Each row of a before or after table is a point. The points were changed in one or more steps. Then noise was added and the rows were shuffled. The steps act on how far a point lies along the listed directions, d1 being the first. What was done? A step turns or swaps two directions, mirrors them in a line or flattens them onto one, adds a multiple of one to another, or multiplies one. Angles are multiples of 10 degrees, from the lower direction toward the higher: turns from -170 to 170, lines from 10 to 170 but not 90. Use the fewest steps. Two steps may share a direction if one is a turn and the other turns, adds or multiplies; they go together, in the order done. Otherwise the lowest direction goes first.

Directions:
(1): [25.0 -6.7]
(2): [ -6.7 -25.0]
Before, 12 rows:
[[-4.8 -5.5]
 [-2.1 -4.3]
 [-7.9 -1.5]
 [-2.7  0.1]
 [-6.0 -5.0]
 [-6.4 -0.5]
 [ 3.1  3.3]
 [ 5.2  1.5]
 [-2.8 -5.1]
 [ 2.2 -4.2]
 [-1.9  7.5]
 [-0.4  5.0]]
After, 12 rows:
[[-4.6  1.0]
 [-3.9 -2.9]
 [-2.3  7.4]
 [-6.6  3.8]
 [-6.3  5.4]
 [ 4.8  1.4]
 [ 7.2  3.2]
 [-6.2  2.1]
 [ 2.6 -5.3]
 [ 3.9 -2.4]
 [-0.8  5.6]
 [-0.5  2.4]]
Steps: turn d1 and d2 by 80 degrees

Directions:
(1): [-11.7 -10.3  18.9  20.6  28.5 -13.4]
(2): [ 18.7   5.1 -23.5  13.1   1.5 -30.2]
Before (10 x 6):
[[-3.2 -1.9 -0.3 -7.8 -6.2 10.4]
 [ 4.1  0.8 -7.1  1.2 -3.5 -4.8]
 [-4.2 -1.7  2.3 -4.1 -2.1  7.0]
 [-3.8 -1.2  3.3  7.7  7.8 -3.7]
 [ 2.6 -1.6  0.2  1.4  2.5 -7.6]
 [ 0.3  0.6 -2.1  1.6  2.6 -6.5]
 [-0.8 -2.0  0.5  3.2  2.7  0.2]
 [ 3.3 -1.4 -1.4  0.7  0.6 -4.7]
 [-3.4  0.4  3.6 -2.4 -4.6  7.7]
 [-6.1  0.1  8.5 -3.9  3.1  7.2]]
After (10 x 6):
[[ -9.1  -3.6   7.1 -12.0  -6.7  19.8]
 [ -5.9   0.0   6.7  -4.0  -4.8  11.7]
 [  1.7  -1.3  -2.6   4.9   2.9  -3.7]
 [  1.3   0.1  -3.8  -0.6  -3.8  -0.3]
 [  2.3   1.1  -4.6   3.0   2.8  -9.7]
 [  3.9  -1.3  -2.2   1.3   0.5  -5.7]
 [ -4.1   0.7   5.8  -2.6   3.2   3.9]
 [ -5.9  -2.2   4.4  -5.3  -2.2  10.0]
 [  5.1  -0.9  -3.2   3.2   2.6 -12.0]
 [  3.8   0.9  -6.2  13.2   8.4 -16.0]]
Steps: add 1.5 times d1 to d2

Directions:
(1): [ -7.2  29.9  -4.6  -1.5   7.3  33.6 -17.1  -8.5   5.2  31.0  22.0  -6.3]
(2): [ 17.4  12.7  24.8 -21.5   6.4  14.9 -14.8  10.4  -0.1  -3.2 -40.3 -16.3]
Before (10 x 12):
[[  6.1   2.3   2.3  -1.9   2.6   1.6  -1.3   4.1  -2.1  -4.1  -3.6  -0.7]
 [ -5.5  -5.6  -7.0   7.6  -3.1  -4.9   4.7  -1.7  -3.1   2.5  10.4   6.0]
 [  1.3  -0.3  -0.6  -2.1  -0.5   0.8  -2.2  -1.0  -3.8  -0.9   0.3  -3.3]
 [  3.5  -3.1   5.0  -4.6   3.0  -0.8   0.1   5.3   0.1  -7.1 -12.7  -3.6]
 [  0.7  -3.3  -1.5  -3.0  -0.9  -3.3   2.0   0.5  -3.0  -3.2  -4.2   0.3]
 [  3.1   5.7   3.2  -4.3   4.3   7.5  -6.0   0.9  -1.0   4.9  -4.6  -5.8]
 [  2.0   9.7   3.1  -4.0   4.1  15.2  -6.0  -2.1   1.4  13.2   0.4  -6.1]
 [  3.0   0.1   8.7  -3.6   2.2   0.4   0.2   3.6  -2.1  -5.2 -12.1  -1.7]
 [  1.0   7.8   1.5  -4.6   2.9   8.4 -10.2   0.9   2.1   4.3  -4.1  -5.6]
 [  3.5  -0.6   5.9  -3.7   0.3  -0.2  -2.3   2.4   1.1  -3.0  -9.6   0.7]]
After:
[[  2.5  -9.0  -0.6   0.9   0.1  -9.0   4.0   1.9  -2.9  -6.6  -4.9   0.3]
 [  0.8   8.8   3.4  -3.0   1.9  11.4  -6.8   0.7  -1.8   9.4  -2.4  -3.5]
 [  6.7 -11.2   5.9  -2.8  -0.9  -8.4   6.2   3.8  -2.2  -8.3 -14.4  -1.8]
 [ -5.5  -5.5  -3.2   6.4  -0.7  -5.9   6.7  -1.4  -1.8  -3.0   7.1   6.1]
 [ -2.8  -5.0  -3.0   4.0  -2.0  -5.3   2.7  -1.2   1.4  -1.4   5.3   6.6]
 [  0.9  -2.2  -1.5  -1.0  -1.0  -1.1  -0.9  -0.9  -3.8  -2.2   1.0  -2.1]
 [ -2.9   0.6  -5.2  -0.6  -0.4   0.3   1.5  -2.2  -2.4   2.4   4.3   1.5]
 [ -5.6  -6.3  -7.8   5.8   0.6  -4.7   5.5  -0.6   0.5  -2.5   9.3   3.5]
 [  1.3  -8.4  -0.3  -0.1  -1.7  -9.9   0.7   3.2  -0.3  -9.6  -7.6   0.4]
 [  2.2  -2.0  -3.2   3.0   1.0  -3.1   2.9   1.9  -1.9  -4.8   4.7   3.3]]
Steps: turn d1 and d2 by 130 degrees
